Rows are points. Two turns around zero, p and q, are shown by what they do to some points. Write where each new point lands after one turn and then the other. Backwards means that the second turn is done in reverse. Each puzzle has new turns, and all numbers are rounded.

Turn p:
[-0.15 -0.17  0.31] => [-0.06 -0.14  0.35]
[-0.29 -0.15  0.37] => [-0.19 -0.15  0.43]
[ 0.19 -0.19 -0.07] => [ 0.23 -0.14 -0.07]
[ 0.01 -0.13 -0.37] => [ 0.02 -0.19 -0.34]
[ 0.25  0.64 -0.24] => [ 0.01  0.62 -0.38]
Turn q:
[0.25 0.23 0.46] => [0.23 0.11 0.51]
[-0.34 -0.34 -0.29] => [-0.35 -0.23 -0.37]
[0.34 0.08 0.11] => [0.33 0.01 0.15]
[-0.25  0.02 -0.29] => [-0.21  0.10 -0.30]
Where do these land?
p, then q: [-0.20 -0.05 -0.41] => [-0.20 -0.09 -0.40]
q, then p: [ 0.01  0.22 -0.09] => [-0.03  0.22 -0.09]
p, then q: [-0.03 -0.03  0.44] => [-0.02 -0.02  0.44]
q, then p: [ 0.03 -0.06  0.28] => [ 0.05 -0.05  0.28]
q, then p backwards: [ 0.45 -0.40 -0.48] => [ 0.38 -0.41 -0.53]
p, then q: [-0.26  0.33  0.25] => [-0.31  0.29  0.25]

Turn p:
[-0.44  0.08  0.03] => [-0.40  0.07  0.18]
[0.01 0.29 0.10] => [0.03 0.30 0.08]
[ 0.11 -0.31 -0.32] => [ 0.00 -0.33 -0.32]
[ 0.54  0.09 -0.08] => [ 0.47  0.10 -0.28]
[ 0.30 -0.11 -0.17] => [ 0.22 -0.11 -0.26]
[-0.51 -0.03  0.43] => [-0.32 -0.02  0.59]
Turn q:
[ 0.42  0.28 -0.46] => [ 0.26  0.32 -0.55]
[-0.04 -0.55  0.12] => [ 0.20 -0.48  0.23]
[0.10 0.13 0.38] => [0.04 0.24 0.34]
[-0.05  0.04 -0.02] => [-0.06  0.01 -0.02]
[-0.43  0.09 -0.01] => [-0.43 -0.10  0.02]
Where do these land?
p, then q backwards: [ 0.36 -0.12 -0.21] => [ 0.22 -0.16 -0.34]
q, then p backwards: [0.25 0.02 0.27] => [0.12 0.16 0.31]
p, then q: [-0.67 -0.32 -0.01] => [-0.41 -0.50  0.37]
p, then q: [0.40 0.03 0.02] => [ 0.32  0.17 -0.17]
p, then q: [ 0.12  0.20 -0.16] => [-0.04  0.15 -0.24]
q, then p: [-0.47  0.19  0.08] => [-0.44 -0.02  0.27]

Turn p:
[ 0.22 -0.22 -0.21  0.10] => [ 0.23 -0.24 -0.07  0.19]
[-0.19  0.11  0.53  0.74] => [-0.66 -0.15  0.57  0.30]
[-0.14 -0.15  0.02  0.05] => [-0.10 -0.17 -0.01 -0.08]
[-0.22  0.14 -0.24 -0.56] => [ 0.11  0.29 -0.43 -0.39]
[ 0.14  0.29 -0.09  0.05] => [ 0.03  0.25 -0.03  0.22]
[ 0.21 -0.17  0.00 -0.38] => [ 0.40  0.01  0.00 -0.24]
Turn q:
[-0.15  0.13 -0.18  0.06] => [-0.04  0.16 -0.13  0.18]
[-0.16  0.06  0.38 -0.07] => [-0.15  0.14  0.34 -0.14]
[ 0.73  0.25 -0.51 -0.10] => [ 0.71 -0.06 -0.57 -0.17]
[-0.38 -0.30  0.03 -0.14] => [-0.50 -0.09  0.01  0.01]
[-0.05 -0.13  0.28  0.24] => [-0.04 -0.14  0.35  0.12]
Where do these land?
p, then q: [-0.29  0.01  0.10 -0.16] => [-0.22  0.17 -0.14 -0.16]
q, then p: [-0.09  0.10 -0.43 -0.10] => [-0.03  0.04 -0.38  0.26]
p, then q: [-0.17 -0.25 -0.31 -0.09] => [-0.09 -0.22 -0.37  0.01]
p, then q: [-0.10 -0.09  0.27  0.52] => [-0.37 -0.12  0.41  0.20]
q, then p: [ 0.65  0.22  0.37 -0.17] => [ 0.66  0.26  0.29 -0.21]

Turn p:
[-0.42 -0.03  0.48 -0.44 -0.18 -0.26] => [-0.51  0.25  0.32 -0.40 -0.30 -0.15]
[-0.01  0.34 -0.01  0.24  0.54  0.04] => [-0.11  0.13 -0.26  0.25  0.52 -0.18]
[-0.36 -0.24 -0.09 -0.19 -0.30  0.25] => [-0.26 -0.14 -0.06 -0.09 -0.42  0.33]
[ 0.23  0.05  0.13 -0.35  0.26 -0.21] => [ 0.03  0.12  0.19 -0.37  0.35 -0.07]
[-0.19  0.18  0.29  0.07  0.03 -0.20] => [-0.22  0.22  0.08  0.05 -0.03 -0.30]
[ 0.10 -0.27 -0.21  0.27 -0.54  0.47] => [ 0.27 -0.27  0.03  0.39 -0.47  0.44]
[ 0.46  0.10  0.06  0.09  0.44 -0.08] => [ 0.25 -0.01  0.11  0.05  0.58 -0.14]
[ 0.19 -0.12 -0.19  0.32  0.35 -0.20] => [ 0.21 -0.30 -0.16  0.09  0.31 -0.30]
[-0.01  0.00 -0.45 -0.01 -0.58  0.20] => [ 0.32  0.01 -0.24  0.03 -0.52  0.38]
Turn q:
[ 0.37  0.62  0.17  0.08 -0.16 -0.13] => [ 0.36  0.63  0.17  0.22  0.05 -0.02]
[ 0.00 -0.15 -0.31  0.17  0.16 -0.23] => [-0.03 -0.19 -0.34  0.25  0.09 -0.09]
[-0.02 -0.25 -0.51  0.43  0.23  0.28] => [-0.26 -0.19 -0.58  0.17 -0.04  0.41]
[-0.07 -0.48  0.54 -0.06 -0.18  0.07] => [-0.17 -0.39  0.60 -0.04 -0.12  0.08]
[ 0.07 -0.43  0.04 -0.36 -0.03  0.19] => [ 0.14 -0.45  0.14 -0.31 -0.04  0.14]
[ 0.01  0.69  0.23 -0.03  0.16 -0.06] => [ 0.03  0.66  0.12 -0.05  0.29 -0.14]
[-0.12  0.15 -0.17  0.22 -0.05  0.06] => [-0.14  0.18 -0.21  0.08 -0.13  0.02]
[ 0.06  0.44 -0.09 -0.06  0.24 -0.25] => [ 0.14  0.35 -0.17  0.05  0.32 -0.24]
[-0.28 -0.58  0.10 -0.39 -0.37  0.08] => [-0.05 -0.58  0.27 -0.36 -0.41 -0.14]
Where do these land?
p, then q: [-0.17 -0.92  0.29  0.13  0.17 -0.01] => [-0.40 -0.78  0.44  0.02 -0.13 -0.15]
q, then p backwards: [ 0.03  0.56  0.05 -0.26  0.11  0.19] => [ 0.18  0.45  0.00 -0.40  0.02 -0.21]
p, then q: [-0.20  0.09  0.19  0.51  0.12 -0.38] => [-0.06 -0.04 -0.09  0.51  0.03 -0.47]
q, then p: [ 0.49  0.46 -0.17 -0.01 -0.02  0.08] => [ 0.42  0.31 -0.08  0.22  0.35  0.20]
p, then q: [-0.06 -0.26 -0.17  0.19 -0.44  0.28] => [ 0.02 -0.12  0.10  0.13 -0.51  0.33]
p, then q: [-0.08  0.03 -0.34 -0.21  0.06  0.09] => [ 0.11 -0.06 -0.27 -0.27 -0.06  0.12]
p, then q backwards: [ 0.00  0.05  0.14 -0.34  0.01 -0.25] => [-0.20  0.20  0.16 -0.27  0.00  0.15]
